Each row is a point. Before rounding, the points of a table are all equally far from one centre. They may lie mostly on one side of it. Write the centre, to within rounding.

Points (10 x 3):
[[-0.23 -0.03 -0.65]
 [ 0.00 -0.34 -0.53]
 [ 0.20  0.12 -0.74]
 [-0.36  0.30 -0.11]
 [ 0.22  0.03 -0.73]
 [ 0.39  0.21  0.09]
 [ 0.23  0.34  0.13]
 [-0.07 -0.18 -0.67]
 [ 0.03 -0.42 -0.30]
 [ 0.03 -0.07 -0.74]]
Centre: [ 0.06  0.07 -0.26]

Points:
[[-0.57  0.25 -0.35  0.11  0.02  0.60  0.15 -0.70  0.83 -0.15 -0.09]
 [ 0.08  0.40  0.19  0.01  0.08  0.54  0.55 -0.09  0.33 -0.30 -0.14]
 [ 0.14  0.46 -0.07  0.09  0.05  0.46  0.74 -0.09  0.65 -0.26  0.24]
 [ 0.25  0.03 -0.36  0.52  0.19  0.60  0.47 -0.46  0.05  0.27  0.28]
 [-0.08  0.38 -0.27  0.39  0.17  0.65  0.82 -0.26  0.42 -0.18  0.21]
 [ 0.40  0.15 -0.09  0.04  0.34  0.63  0.11 -0.02  0.70 -0.44  0.38]
 [-0.31 -0.31 -0.31  0.27  0.13  0.34  0.32 -0.34 -0.08 -0.02 -0.32]
 [-0.34 -0.24 -0.10 -0.14  0.48  0.25  0.54 -0.17  0.38  0.39  0.51]
 [-0.43  0.07  0.26 -0.18  0.43  0.28  0.47 -0.20  0.45 -0.16 -0.13]
 [-0.01 -0.17  0.34 -0.03  0.48  0.32  0.37 -0.18  0.68 -0.34  0.17]
 [-0.04  0.21 -0.10  0.09  0.12  0.66  0.11  0.44  0.67 -0.23 -0.18]
 [-0.39  0.52 -0.06  0.35  0.41  0.36  0.14 -0.68  0.13 -0.43  0.11]
 [ 0.22  0.41  0.27  0.06  0.17  0.10  0.27 -0.41  0.59 -0.51  0.23]
 [ 0.18  0.51 -0.21 -0.20  0.34  0.81  0.19 -0.21  0.57  0.10  0.40]]
Centre: [-0.20  0.10 -0.15  0.23  0.03  0.29  0.04 -0.18  0.41  0.00  0.29]

Points:
[[-0.56  0.43  0.83  0.29  0.19  0.14  0.26  0.02 -0.66 -0.07 -0.07  0.07
   0.37  0.01 -0.01  0.11  0.53 -0.49 -0.48  0.03  0.32  0.44  0.54  0.27]
 [-0.48  0.45  0.58  0.18  0.34  0.01  0.49  0.24 -0.52  0.54 -0.31  0.15
  -0.28 -0.56  0.17 -0.10 -0.33 -0.65 -0.21  0.05 -0.09  0.32  0.08  0.15]
 [-0.26  0.13  0.83  0.43  0.58  0.15 -0.16  0.22 -0.09  0.47  0.13  0.28
  -0.38  0.14  0.56  0.24  0.30 -0.47 -0.01 -0.29  0.32  0.24  0.04  0.03]
 [ 0.04  0.41  1.02  0.43  0.41  0.13  0.25  0.27 -0.58  0.49 -0.18 -0.33
   0.04  0.07 -0.19  0.32  0.37 -0.25  0.10 -0.59  0.27 -0.13 -0.07  0.37]
 [-0.35  0.03  0.98  0.37  0.38  0.27 -0.07 -0.35 -0.46  0.15 -0.13 -0.21
   0.14 -0.09  0.05 -0.41 -0.13 -0.22  0.07 -0.50  0.19  0.58  0.20  0.22]
 [-0.23  0.57  0.78  0.02  0.45  0.07  0.19  0.20 -0.05  0.27 -0.68  0.02
  -0.07 -0.33  0.71 -0.31  0.01 -0.43  0.04 -0.22  0.27  0.72  0.10  0.16]
 [-0.21  0.58  0.98  0.00  0.40 -0.08  0.70 -0.38 -0.28  0.35 -0.17 -0.30
  -0.03 -0.26  0.20 -0.26  0.08  0.09  0.27  0.05  0.26  0.27  0.28 -0.08]
 [ 0.06  0.34  0.34 -0.10  0.53 -0.21  0.33  0.15 -0.46 -0.06 -0.05  0.10
  -0.24 -0.06  0.17 -0.11  0.12 -0.47 -0.70  0.20 -0.07  0.14  0.11  0.53]
 [-0.05  0.18  0.86  0.01  0.40  0.10  0.75 -0.06 -0.57 -0.02  0.00  0.01
   0.23 -0.52  0.41  0.27  0.12 -0.32  0.25  0.12  0.53  0.13  0.15  0.11]
 [-0.38  0.26  0.87  0.42  0.53  0.10 -0.06 -0.23 -0.50  0.31 -0.30 -0.09
  -0.30 -0.50  0.02 -0.07  0.47 -0.07  0.07 -0.02  0.39  0.70  0.18  0.23]
 [-0.75  0.55  0.70  0.22 -0.41 -0.04  0.00  0.14 -0.18 -0.16 -0.12  0.04
   0.31 -0.09  0.03  0.20  0.18 -0.71  0.00 -0.41  0.06  0.13  0.36 -0.23]
 [-0.21  0.51  0.43  0.47 -0.04  0.21 -0.27 -0.22 -0.26  0.07 -0.20 -0.29
   0.33 -0.35  0.35  0.17  0.19 -0.50  0.16 -0.04  0.04  0.51  0.26  0.42]
 [-0.49  0.56  0.79  0.36  0.42  0.12  0.51  0.14 -0.56  0.10 -0.22  0.22
  -0.19 -0.11  0.31 -0.17  0.24 -0.49 -0.31 -0.49  0.38 -0.39 -0.16  0.17]
 [-0.49 -0.42  0.93 -0.07  0.44  0.18  0.35  0.24 -0.61  0.40 -0.10 -0.06
   0.00 -0.44  0.16 -0.59  0.24 -0.50  0.23 -0.10  0.18 -0.03 -0.01 -0.08]
 [ 0.37  0.43  0.93  0.13  0.28 -0.04  0.22  0.18 -0.64  0.29 -0.26 -0.04
  -0.10  0.03  0.18 -0.24  0.17 -0.69  0.41 -0.51  0.22  0.41 -0.05  0.19]
 [-0.52  0.14  0.62  0.25 -0.35 -0.10  0.08  0.06  0.06  0.73  0.00 -0.37
   0.09 -0.38  0.05  0.06 -0.08 -0.64 -0.05 -0.60  0.74 -0.05  0.14  0.11]
 [-0.53  0.15  0.89  0.19 -0.08  0.09  0.36  0.02 -0.37  0.69 -0.13  0.25
  -0.13  0.27  0.25 -0.06  0.06 -0.61  0.43 -0.65  0.08  0.14  0.35  0.08]
 [-0.41  0.76  0.79  0.50  0.61 -0.31  0.30 -0.12 -0.58  0.04  0.19 -0.15
   0.21 -0.22  0.24 -0.10  0.16 -0.08 -0.04 -0.10  0.30  0.12  0.07  0.11]
 [-0.59  0.39  0.61  0.27  0.52  0.27  0.55  0.24 -0.42  0.20  0.39 -0.18
  -0.04 -0.43  0.40 -0.26  0.45 -0.41 -0.55 -0.02  0.25  0.24  0.08 -0.05]
 [-0.46  0.23  0.85  0.08  0.39  0.28  0.02  0.14  0.27 -0.01 -0.18 -0.20
   0.04 -0.46  0.28 -0.11  0.10  0.06  0.14 -0.24  0.14  0.12  0.14  0.81]
 [-0.46  0.26  0.79  0.29  0.22  0.05  0.24  0.27 -0.30  0.14 -0.22  0.41
   0.28 -0.10  0.34 -0.02 -0.17 -0.36  0.42 -0.01  0.24  0.24  0.61 -0.04]
 [-0.20  0.14  0.14  0.39  0.44 -0.25  0.47 -0.10 -0.41  0.15 -0.34  0.22
   0.26 -0.19  0.48 -0.02  0.13 -0.12  0.14 -0.09  0.35  0.85  0.37  0.34]
 [-0.19  0.02  0.63  0.01 -0.13  0.35  0.37  0.18 -0.83  0.05  0.12 -0.34
   0.16  0.00  0.09  0.32  0.54 -0.69 -0.22 -0.04  0.44  0.60 -0.02  0.23]
 [-0.46  0.39  0.52  0.54  0.31 -0.04  0.56 -0.09 -0.21  0.52 -0.07 -0.57
  -0.05 -0.40  0.29 -0.01  0.20 -0.02  0.10 -0.06  0.57 -0.16  0.17 -0.29]
 [-0.63  0.32  0.77  0.43  0.10  0.34  0.69  0.16 -0.42  0.75 -0.03  0.19
  -0.16 -0.09  0.01  0.04  0.36 -0.56 -0.19  0.08  0.38  0.29  0.17  0.46]
 [-0.33  0.00  0.65  0.33  0.01 -0.23  0.39 -0.24 -0.69  0.07  0.05  0.27
   0.11 -0.10  0.56 -0.28  0.33 -0.75 -0.25 -0.26 -0.02 -0.07  0.06 -0.06]
 [-0.46  0.38  1.04  0.29  0.09 -0.09  0.68  0.11 -0.21  0.02 -0.10 -0.22
   0.28 -0.36  0.31 -0.07  0.42 -0.84 -0.23 -0.20  0.38  0.54  0.35  0.43]]
Centre: [-0.32  0.17  0.40 -0.09  0.30 -0.04  0.27  0.02 -0.09  0.29 -0.20 -0.07
  0.13 -0.10 -0.04  0.02  0.34 -0.42 -0.04 -0.27  0.20  0.21  0.00  0.08]

Points (29 x 24):
[[ 0.53 -0.11  0.27  0.43  0.58  0.06  0.22 -0.49  0.12  0.44 -0.23  0.03
   0.22 -0.03  0.24  0.30 -0.25 -0.40 -0.46 -0.26 -0.57  0.51  0.13 -0.46]
 [ 0.06 -0.37  0.06 -0.24 -0.06 -0.19 -0.24 -0.12  0.05  0.51 -0.37  0.20
   0.40  0.24  0.19  0.47 -0.52 -0.10 -0.55 -0.80 -0.28  0.19  0.19 -0.10]
 [ 0.23  0.04  0.03 -0.09 -0.31  0.24  0.30 -0.11 -0.02  0.44 -0.44 -0.13
   0.58  0.31  0.32  0.36 -0.06  0.34 -0.46 -1.06 -0.25  0.30  0.20 -0.50]
 [ 0.00 -0.38  0.49 -0.19  0.32  0.48  0.14 -0.45  0.67  0.05 -0.59  0.06
   0.27  0.46  0.00  0.54 -0.43  0.52 -0.65 -0.43 -0.35  0.18  0.08 -0.49]
 [-0.25 -0.50  0.47 -0.10 -0.11  0.24  0.38 -0.04  0.29  0.19 -0.27  0.02
   0.32 -0.15  0.00  0.27  0.45  0.48 -0.14 -0.80 -0.05 -0.02  0.02 -0.18]
 [ 0.05 -0.43  0.63 -0.32  0.08 -0.19  0.49 -0.26  0.20  0.23 -0.36 -0.18
   0.44  0.03  0.52  0.38  0.10  0.03 -0.32 -0.19 -0.13  0.17  0.41 -0.54]
 [ 0.20 -0.40  0.35  0.11  0.23 -0.09  0.20 -0.13 -0.11  0.25 -0.53 -0.28
   0.12  0.04  0.40  0.03 -0.82  0.26 -0.58 -0.67 -0.12  0.83  0.42 -0.16]
 [ 0.07 -0.15  0.19 -0.57  0.00 -0.29  0.12 -0.59 -0.06  0.08 -0.45 -0.17
   0.64  0.27  0.37  0.20 -0.24  0.15 -0.19 -0.16 -0.36  0.11  0.48  0.11]
 [ 0.48 -0.35  0.04 -0.07  0.31  0.38  0.16 -0.19  0.22  0.42 -0.83 -0.39
  -0.15  0.32  0.18  0.34 -0.49  0.37 -0.54 -0.59 -0.20 -0.13  0.14  0.04]
 [ 0.14 -0.35  0.45  0.06  0.19 -0.02  0.29 -0.33 -0.10 -0.21 -0.45 -0.09
   0.36  0.04  0.06  0.41 -0.03  0.52 -0.86 -0.69  0.08  0.23  0.17 -0.60]
 [ 0.15 -0.21  0.17 -0.05  0.66 -0.01 -0.08 -0.15  0.00  0.34 -0.60  0.29
  -0.07 -0.13  0.25  0.40 -0.14  0.11 -0.65 -0.52  0.08  0.17  0.36  0.25]
 [ 0.35 -0.31  0.07  0.14  0.39  0.42  0.41 -0.21  0.43  0.28 -0.61 -0.36
  -0.08  0.13  0.11  0.15 -0.22  0.69 -0.54 -0.96 -0.36  0.20  0.03 -0.35]
 [ 0.61 -0.76  0.27  0.15  0.04  0.42  0.19 -0.18  0.00  0.54 -0.31 -0.43
  -0.12  0.45  0.14  0.27  0.27  0.34 -0.40 -0.07 -0.16  0.12  0.22 -0.27]
 [ 0.00 -0.49 -0.04  0.45  0.12 -0.04  0.64 -0.11  0.41 -0.07 -0.26 -0.07
   0.17 -0.39  0.44  0.53 -0.04  0.26 -0.94 -0.38 -0.25  0.18  0.46 -0.06]
 [-0.37 -0.42  0.44  0.03  0.50  0.03 -0.09 -0.24  0.22 -0.05 -0.16  0.06
   0.48  0.11  0.22  0.84 -0.18  0.75 -0.40 -0.77 -0.07  0.32  0.32 -0.01]
 [ 0.30 -0.52  0.42 -0.22  0.22  0.49  0.20 -0.28  0.10  0.29 -0.32  0.35
   0.09  0.19 -0.22  0.34 -0.16 -0.05 -0.34 -0.95 -0.50  0.13  0.12 -0.72]
 [-0.19 -0.45  0.23  0.00  0.23 -0.01  0.27 -0.10 -0.04  0.35 -0.29 -0.49
   0.02  0.16  0.17  0.37  0.03  0.21 -0.84 -0.52 -0.41  0.10  0.72  0.53]
 [-0.06 -0.54  0.06 -0.15  0.34  0.12  0.28 -0.27 -0.10  0.66 -0.27 -0.19
   0.01  0.36  0.25  0.21 -0.13  0.11 -0.77 -0.76 -0.24  0.18  0.31 -0.71]
 [ 0.17 -0.24  0.07 -0.30  0.50  0.47  0.20 -0.31  0.25  0.38 -0.24 -0.05
   0.46  0.17  0.05  0.23 -0.41  0.32 -0.88 -0.85 -0.54  0.29 -0.08 -0.30]
 [-0.05 -0.15  0.26 -0.22  0.12 -0.02  0.12  0.06  0.35  0.43 -0.32 -0.29
   0.24  0.10  0.08  0.51 -0.09 -0.17 -0.42 -0.66  0.05  0.33  0.08 -0.61]
 [-0.24 -0.39  0.73  0.02  0.04  0.65  0.52 -0.15  0.52  0.11 -0.13  0.13
   0.10  0.05 -0.01  0.40 -0.16 -0.06 -0.85 -0.69 -0.27  0.68  0.49 -0.11]
 [-0.07 -0.16  0.34 -0.54  0.18  0.28  0.09 -0.24  0.00  0.44 -0.21 -0.19
  -0.16  0.04  0.49  0.58  0.20 -0.09 -0.46 -0.73 -0.10  0.08 -0.33 -0.09]
 [ 0.65 -0.50  0.23 -0.02  0.10  0.01  0.21 -0.15  0.14  0.55 -0.41  0.35
   0.18  0.32 -0.07  0.14 -0.09 -0.27 -0.55 -0.47 -0.45 -0.04  0.01 -0.18]
 [-0.07 -0.19  0.08 -0.20  0.27  0.16  0.07 -0.40  0.07  0.15 -0.40 -0.04
   0.08 -0.28  0.01  0.36  0.32  0.04 -0.79 -0.52 -0.35 -0.15 -0.17 -0.25]
 [ 0.35 -0.37  0.46  0.01  0.49  0.02  0.38 -0.54  0.48  0.08 -0.15 -0.01
   0.50  0.06 -0.13  0.70 -0.17 -0.14 -0.02 -0.72 -0.28  0.19  0.22 -0.05]
 [-0.04 -0.36  0.48 -0.07  0.14 -0.01  0.61 -0.24 -0.01  0.66 -0.26 -0.02
  -0.09 -0.06  0.19  0.48 -0.12  0.36 -0.85 -0.39 -0.21  0.83  0.50 -0.57]
 [ 0.20 -0.03  0.32  0.11 -0.10  0.18  0.23 -0.21  0.43 -0.28 -0.49 -0.29
   0.43 -0.10 -0.22 -0.11 -0.63  0.13 -0.23 -0.30  0.07  0.57  0.03 -0.20]
 [-0.06 -0.21  0.24 -0.30  0.08  0.16 -0.13 -0.36  0.25  0.37 -0.20  0.07
   0.47  0.56  0.18  0.64 -0.14  0.43 -0.93 -0.77 -0.23  0.09 -0.07 -0.02]
 [ 0.48 -0.35  0.36 -0.28  0.19 -0.05  0.48 -0.08  0.22 -0.28 -0.45 -0.15
   0.05  0.04  0.27  0.99 -0.30  0.20 -0.53 -0.57 -0.65  0.65  0.42 -0.14]]
Centre: [ 0.00 -0.04  0.24  0.14  0.02  0.26  0.37 -0.18 -0.05  0.05  0.10  0.11
 -0.12  0.25  0.21  0.33 -0.36  0.35 -0.22 -0.27 -0.40  0.20  0.18 -0.07]
